Each row of a before or after table is a point. The points were changed in one or more steps. Then noise was added and the rows were shuffled. The steps act on columns, c1 being the first. Name the steps. A step turns or swaps two columns, mirrors them in a line or flattens them onto one, adds a multiple of one to another, or multiplies or shifts one. Angles are multiples of 10 degrees, from the lower column toward the higher: turns from -170 to 170, lines from 10 to 170 but not 90. Use the fewest steps. Two steps may share a column if one is a turn and the other turns, adds or multiplies; they go together, in the order done. Otherwise the lowest column goes first.
In the rows, 100 means zero.

Before (12 x 2):
| 122 |  89 |
| 136 | 114 |
|  92 |  71 |
| 100 |  72 |
|  68 | 157 |
|  71 | 131 |
|  92 | 119 |
| 145 |  65 |
|  75 | 150 |
| 110 |  76 |
| 145 |  68 |
| 124 |  94 |
After (12 x 2):
|  89 |  88 |
| 131 |  64 |
| 158 |  34 |
| 100 |  42 |
| 113 |  45 |
| 159 |  38 |
| 147 |  84 |
|  89 |  41 |
| 128 |  59 |
|  63 | 101 |
|  67 | 120 |
|  58 | 127 |
Steps: multiply c1 by 1.3; shift c2 by -30

Before (10 x 6):
| 144 | 153 | 144 |  61 | 136 | 116 |
| 128 | 135 |  97 | 112 | 153 |  84 |
| 126 | 119 | 152 |  44 | 159 |  81 |
|  77 | 109 | 123 |  92 |  94 | 113 |
|  86 | 106 | 122 | 135 |  76 | 124 |
| 114 | 107 |  87 |  98 | 106 | 109 |
| 100 | 100 | 100 | 123 | 119 | 141 |
|  72 | 141 | 124 |  85 |  98 | 137 |
| 100 |  96 |  96 | 115 |  90 | 106 |
| 106 | 147 | 119 |  90 | 105 | 144 |
After (10 x 6):
|  98 |  96 |  95 | 114 | 111 | 106 |
|  87 |  57 | 121 | 135 | 117 | 125 |
| 127 | 131 | 152 |  44 |  41 |  81 |
| 109 |   2 | 120 |  93 |  72 | 143 |
| 114 |  92 |  88 |  98 |  93 | 109 |
|  77 |  73 | 123 |  91 | 101 | 112 |
| 129 |  90 |  97 | 113 |  37 |  83 |
|  99 | 125 |  99 | 123 |  83 | 141 |
|  71 |   8 | 124 |  85 |  81 | 136 |
| 145 |  31 | 146 |  61 |  41 | 116 |
Steps: turn c2 and c5 by -150 degrees; multiply c2 by 2.5

Before (12 x 12):
|  69 |  60 | 103 |  88 |  43 |  55 | 100 |  74 | 125 |  89 |  87 | 144 |
|  77 | 143 | 111 | 151 | 130 | 114 |  98 | 120 | 148 |  87 | 168 |  95 |
| 130 | 124 | 113 | 147 | 139 | 106 |  67 |  79 | 123 |  95 | 147 | 136 |
|  55 | 119 |  78 |  95 |  63 | 130 | 100 |  67 | 120 | 118 |  64 | 122 |
|  94 | 109 | 136 | 111 |  99 |  64 | 136 | 104 |  56 |  53 |  70 | 146 |
| 120 |  48 | 117 |  65 |  73 |  75 | 135 | 107 |  32 |  67 |  85 | 104 |
| 119 | 107 | 146 | 119 |  41 |  74 | 108 | 104 |  61 |  74 |  58 |  89 |
| 115 | 134 |  92 | 182 | 102 | 128 | 137 | 102 | 143 | 122 | 145 | 127 |
| 117 | 147 | 106 | 120 |  99 | 110 |  81 | 138 | 129 | 100 | 168 | 163 |
| 114 | 122 | 148 | 139 | 131 | 133 | 104 | 128 | 161 | 114 | 117 | 131 |
|  60 |  77 |  41 | 109 |  69 |  71 |  78 | 110 | 123 | 126 |  47 | 125 |
|  97 | 141 | 114 | 122 | 125 |  78 | 105 | 101 | 129 | 156 | 155 | 125 |
After (12 x 12):
| 100 | 127 | 104 | 126 | 112 | 127 | 137 | 101 |  45 | 124 |  73 | 181 |
| 112 | 122 | 113 | 131 | 134 | 100 |  70 |  78 |  62 |  98 |  65 | 142 |
| 113 |  47 | 122 | 105 |  66 |  74 | 132 | 106 | 168 |  69 |  90 |  63 |
| 121 | 102 | 138 |  86 |  40 |  86 | 111 | 102 | 150 |  72 | 122 | 119 |
| 101 | 142 |  97 |  96 | 135 | 111 | 104 | 116 |  34 |  89 |  52 | 149 |
| 113 | 110 | 123 | 145 |  91 |  62 | 139 | 101 | 154 |  49 | 113 | 106 |
|  66 |  78 |  39 | 121 |  69 |  76 |  82 | 106 |  96 | 120 | 159 | 110 |
|  97 |  60 |  92 | 147 |  36 |  67 | 100 |  76 |  81 |  94 | 122 |  90 |
| 105 | 143 | 109 | 127 | 118 |  76 | 107 |  98 |  54 | 157 |  55 | 120 |
|  77 | 120 |  64 | 125 |  74 | 137 | 104 |  66 |  90 | 116 | 141 |  95 |
| 108 | 147 | 112 | 167 | 103 | 111 |  76 | 141 |  46 | 101 |  46 | 123 |
| 123 | 124 | 145 | 132 | 134 | 126 | 105 | 127 |  34 | 115 | 106 | 141 |
Steps: flatten c1 and c3 onto the line at 60 degrees; swap c4 and c12; turn c5 and c6 by -10 degrees; turn c9 and c11 by 160 degrees
